Each wall is flat, endless, passes through zero and stands at right angles to its row. A trip goes straight from one point to another. List the walls that it crosses, first one first.

Walls:
(1): [-3.1 -3.2  2.2]
(2): [4.6 2.6 4.3]
Trips:
[ 0.3  0.4 -0.9] to [-1.6 -0.7  2.8] => 1, 2
[-1.2 -2.7 -1.2] to [-1.1 -0.4 -1.6] => none
[-5.8  4.5  2.5] to [2.6 3.7 7.9] => 2, 1
[ 4.0 -3.6  3.1] to [-1.4  1.2  3.1] => none
[ 2.8 -1.4  1.2] to [ 1.2  1.7 -3.6] => 2
[-5.6  0.8  1.9] to [4.4 4.5 2.9] => 2, 1

Walls:
(1): [ 2.0 -4.0  1.5 -0.8 -0.4  6.4  1.1  0.9  6.8 -0.3  6.4]
(2): [ 1.5  0.7  1.3 -1.0 -2.8  1.7  0.0 -1.6 -7.6 -4.5 -0.4]
(3): [-2.2  5.1  1.0 -1.4  7.1  5.8  9.4 -5.3 -4.4  2.0  1.2]
(4): [ 4.2  3.4  1.2 -2.6 -2.5 -0.6 -0.9 -0.3  1.1 -4.5 -0.2]
Trips:
[-4.3 -4.6  6.1 -2.0  1.9  1.9 -3.2  1.5 -0.8 -1.9  2.3] to [ 1.2 -0.8  1.6  5.6  0.5  1.7  0.1 -3.0 -5.4 -5.1  1.0] => 3, 1, 4
[ 1.5  2.4  2.0 -3.0 -3.1  0.0 -5.8 -3.0  3.7  4.6 -2.0] to [-3.9  4.8  5.9  5.7  0.8  2.0 -5.5 -1.6 -3.7  1.6 -1.3] => 1, 2, 4, 3
[-2.7  2.2 -0.1 -0.5  0.4 -4.1 -0.9  0.1  0.2 -2.9 -2.4] to [ 1.8 -3.5 -0.7 -0.5 -5.2  0.4  1.0 -1.0 -0.8  3.7  2.6] => 4, 1

Walls:
(1): [ 0.3 -2.6  1.8 -1.0  0.2 -0.7 -5.8 -2.8  0.2  5.1  2.4 -5.2 -0.2 -0.9
  3.2  3.2  2.1  1.5  0.2 -1.4 -3.6  1.7  7.1 -0.6]
(2): [ 2.6  1.8  4.3  6.4 -2.3  2.6 -3.0 -3.9 -5.7  3.2  0.6 -3.7 -6.5 -4.8
 -0.8  6.8 -3.7  0.0 -2.0 -1.7 -1.0  1.9  2.9 -4.3]
(3): [ 0.4 -4.2 -0.1  1.9 -1.1 -3.8  1.5  0.0 -7.2  1.8  0.6 -3.6 -5.9 -2.2
  4.7  5.9  0.3  2.3  7.9 -0.2  1.0  3.7  2.8  2.8]
(4): [ 0.9 -2.9 -0.5 -3.2 -1.2  1.7 -0.6 -2.6  1.2 -6.3 -2.2 -3.1  3.8  0.9
  1.2  0.9  0.4  2.4 -2.0  0.9  4.4 -2.3 -1.1 -2.6]
(5): [ 3.3 -2.0 -0.2  3.5  6.1 -0.1 -3.1  0.8 -0.3 -0.8 -1.5 -1.7 -6.2  0.2
  0.4  3.3 -2.3 -0.4 -0.1 -1.9  7.4 -2.3  3.9  1.0]
(6): [ 0.0 -1.9 -2.0  6.6  5.9 -5.3 -3.0 -0.3  3.3  3.0 -1.2  1.8 -1.5  3.0
 -0.1  0.9  3.8 -7.6  5.0 -0.3  3.2  1.8 -2.3  2.8]
(7): [  0.1  -4.9   3.2  -2.9  -1.0   5.9  -1.8 -10.4  -2.5  -1.5 -10.6   0.7
   3.8   3.6   3.3  -0.7   0.0   0.9  -2.5  -1.0   0.1   1.6  -5.4  -0.6]
Trips:
[ 1.3 -6.5  4.7  0.5  5.2  3.5  0.0 -6.9 -5.4 -0.6  0.2 -6.9 -2.2  3.5
  4.8  1.1 -2.3 -6.9 -3.3 -3.5  9.5  1.8  1.3  8.7] to [ 3.3  0.4  5.6  3.1 -5.5 -3.8 -1.3 -2.1 -1.7  0.1  1.4  1.3  1.3  3.3
  1.8  3.0  4.9 -2.0 -2.3  5.6  2.7 -6.0 -3.4 -4.1] => 1, 3, 5
[-6.4  3.2 -1.0 -4.5 -3.5  1.5 -0.8 -1.7  6.5  1.8 -4.1 -0.2 -3.2 -1.6
 -0.8 -3.8 -0.9  4.3  2.8  1.2  0.5 -4.7  0.6  1.0] to [ 5.3  4.6 -2.7 -2.1 -1.1 -3.4 -1.4 -1.9  5.5 -4.1 -0.2  4.0 -0.7 -3.8
  7.0 -5.4 -0.2 -2.6 -0.8  4.9  0.4 -2.4 -6.8  1.3] => 6
[-4.6  0.9  0.8 -1.9 -1.2 -1.7 -0.2  3.5 -2.4 -1.9 -2.7 -1.2 -1.8  0.9
 -2.6  2.7 -6.0 -1.1  4.6 -2.7  1.9  1.6 -1.0  1.3] to [-2.7 -0.9  0.3  6.1 -2.5  2.5  0.0  3.6  7.8  2.4 -0.1  1.9 -1.0  1.1
 -1.1  3.0 -3.8 -3.4 -5.2 -2.2  1.4  0.5 -1.2 -2.1] => 3
[-1.9  0.8  2.6 -0.2 -2.5 -1.7 -1.6 -4.1  0.9 -6.9  2.1 -4.0 -7.8  0.1
 -1.7  3.4 -2.4  3.9  9.5  0.8  0.4  0.5 -2.4  0.2] to [ 2.2 -4.3 -0.6 -2.2 -3.1 -2.9 -0.1  4.7  1.7  0.4 -3.7 -1.5  3.6 -3.9
 -0.5 -1.9  1.3  3.2 -4.8 -3.3 -2.7  4.9 -0.9  0.9] => 5, 7, 2, 3
